Rows are points. The window is the flat piece filled in between its corners: a triangle in 3 columns, a solid with four corners in 4, and so on. A path goes straight from each point to the next, and from the last back to the first. List the points from which the path goes on through the window.

Window (4 x 4)
[[ 37  31 -70 -39]
 [ -6 -35  51  21]
 [-56 -34  16  37]
 [-47  -3  22  -6]]
Path:
(1): [-10 -37 -34  -1]
(2): [-5 11  4 43]
(3): [-16   0   5  37]
(4): [ -6 -36 -22 -34]
(5): [-34 -34   3 -23]
(6): [-48  14  29   6]
(7): [-9 41 -2 14]
(8): [  1  -5 -29 -33]
Through the window after points: 5, 7

Window (6 x 6)
[[-99 -61  41   9  10 -28]
 [  2 -23  22  24  -6 -30]
 [ 19  29  22  14  30  -4]
 [-10 -36   3 -12  27 -28]
 [ 17  54 -30  41  31 -18]
 [-20  35 -38 -58 -26 -16]]
Path:
(1): [12 -8 -1 24 -6  8]
(2): [ 12  12  10   7  12 -36]
(3): [-44 -14  47 -23  -5 -56]
(4): [-59 -42   0 -26 -11  -8]
(5): [-42 -19  14  20  -1   0]
(6): [-17   3  31  13   7 -45]
(7): [ 25   1  37   5  11 -86]
(8): [-11 -18   8  22  -4  -3]
(9): [  2 -52  18  25   4   7]
(10): [ -9   8  27  28  38 -57]
(11): [ -7 -21  10 -23  43 -81]
(12): [ -7 -19   4   6  12  11]
Through the window after points: 7, 11

Window (8 x 8)
[[-20 -21 -90  38  37  34  27   8]
 [  3  11  15 -15 -14  -8  12  52]
 [ -3 -18 -34  38 -43 -28 -10  -3]
 [-11  32 -13 -46 -10  32  33 -31]
 [ 83  46  -8 -23 -52  20 -41 -10]
 [-18  36   0   5 -24  17 -26 -13]
 [-52 -44 -16   0  31  34  12 -39]
 [ 34  36  24   1  10 -42  -3   0]]
Path:
(1): [-57  -7 -32 -17  12  12 -11 -23]
(2): [  8 -25  -2  36   6  20  75 -13]
(3): [-10 -24   2  53   0  18  64   6]
(4): [ -4  22 -28 -30 -22  12 -26   1]
(5): [-44  -9 -38 -31  10  21 -42  -7]
(6): [-10 -21 -10  18   2  18  23 -30]
(7): [-40 -26  -5  24   1  69  49 -48]
(8): [-18 -13 -12 -12  25  -9 -13 -13]
Through the window after points: 5, 7

Window (9 x 9)
[[  3 -43 -39  19  -5  -3 -46  22  10]
 [-22 -13  21   6  41 -39 -29 -11 -28]
 [  4   4  62  -7 -42  41  -2   4  -4]
 [-54   4  31   5  27  67 -51 -56  25]
 [ 34  -8  -4  17   1  -6  23  10 -40]
 [ 10   4  26   9   9  42 -35  56 -24]
 [ 47 -33  51   4  85  19  36  37  44]
 [-93  -5   3  10   9   6  48 -54  39]
 [ 15  16 -51  -7   6 -45  -9  15  13]]
Path:
(1): [ -1  16 -31  39   6 -35 -19  16  16]
(2): [ 20   4  25  53   2  -6 -36  12  11]
(3): [-37 -36  -3 -51  30  64  -7   2   3]
(4): [-19 -18 -11 -11  30   2 -10 -14   6]
(5): [-22   2   4  61  34  -4 -14   8  26]
(6): [ 42 -12  27  34  40  -2   4  22  31]
(7): [-17 -50   7 -32  44  35   4  19  13]
(8): [  8   1 -22 -23  14 -11  -8   3  10]
Through the window after points: 2, 6, 8

Window (11 x 11)
[[ 22  16   9   7   2 -17  24  -6 -27  25   9]
 [-12  35  -9  -4 -40  47 -11 -22   8  12  49]
 [-23 -25 -43 -19  20  27  34  21 -26 -29  30]
 [-23 -45   6   4  60  35  45  63  18  20  20]
 [ -9 -22  33  50   1   2 -13  64  22  19 -54]
 [ 41   1 -14  -2 -61 -42 -12   8  29  11  39]
 [-77 -36   6 -35  30  35  54  11  18   6   5]
 [-51   6   2  40 -45 -52 -24  12  66 -19  75]
 [ 29 -13 -79   5  34 -41   7   8  27  17  16]
 [ 12 -73 -27   8  57  21 -14   3   3  -3  13]
 [ 32   8  27  24  19  -5  93  30  55 -19 -13]]
Path:
(1): [-10  26   1 -12  -1   3 -16  51  23 -27  14]
(2): [ 34  22  12 -26  -7 -31 -25  38  42 -18  47]
(3): [-37 -22 -10  37 -14 -19   3   7  35  -1  40]
(4): [-29 -34 -44  34 -14 -19  35 -13  -2 -10  28]
(5): [ 29  -5  -7  -6  30  -9 -11  30  42  13  16]
(6): [-21  -8 -19 -24  26  -4 -24  17  21 -37  43]
(7): [ -5 -26 -30  15  -7  16  54  23 -16  10   9]
(8): [  5 -39 -24  61 -13 -27  30  -1  -3  12  25]
(9): [-13   2  -3 -50  31  -3 -13  55  57  -7  10]
(10): [-13  10  12 -11  29   9 -14  18  20   4  11]
(11): [-10 -88 -44  38 -27  19  44  24  30   1  21]
(12): [-24 -20 -11  15 -19  -1  20 -15  19  15  31]
Through the window after points: 2, 4, 6

Window (12 x 12)
[[-17 -24  -2  29  -8  33  35 -38  33  -2  56  33]
 [-21 -20 -88  29  13 -18   5  12 -27 -43 -13   3]
 [ 21   1   7   2 -19 -20 -12 -10  12  59 -79  -1]
 [ 21 -19  46  11   1   7  55  17  -3  -9  22 -19]
 [ 29  19 -40 -11 -18 -10 -25   4  55   4  31  17]
 [-26 -10  41 -17   6  44  -2 -25  25 -28 -20  31]
 [-63  -7 -79  26   9 -49  19  13  46 -27  20 -27]
 [-39  23  -2  14 -29  58 -63  28  40 -18   9  25]
 [-12  23  85  -7   4  15 -20   1 -20   8   8  49]
 [  6  10  19  46   9 -58 -42 -60  -4  -8 -31 -12]
 [-70   9  16  -8  15   5 -53 -53 -47 -13  24 -50]
 [ 39 101 -19  38  36 -13   0 -33 -19  -5  43  -8]]
Path:
(1): [-13  17  -3   7 -15 -19  13 -26   4 -15  -9 -11]
(2): [  1  14  -1  19 -26  10  18  -6 -11 -31  38  -9]
(3): [-16 -26  14  -1  77 -31  10   9  60  37 -43   3]
(4): [ 13 -23 -28  27  48   1 -54   9  41  26  49   0]
(5): [-30  38   9  23 -12 -13  15 -34 -22 -27 -18  -4]
(6): [-11 -16   5  16 -31  14   6 -35  21 -18  18  18]
(7): [-12   5  -1   9  30  22  14  -5  25   7  36  17]
(8): [-15   7  -3  19  46   2 -64  19  11   1   4   9]
Through the window after points: 2, 6
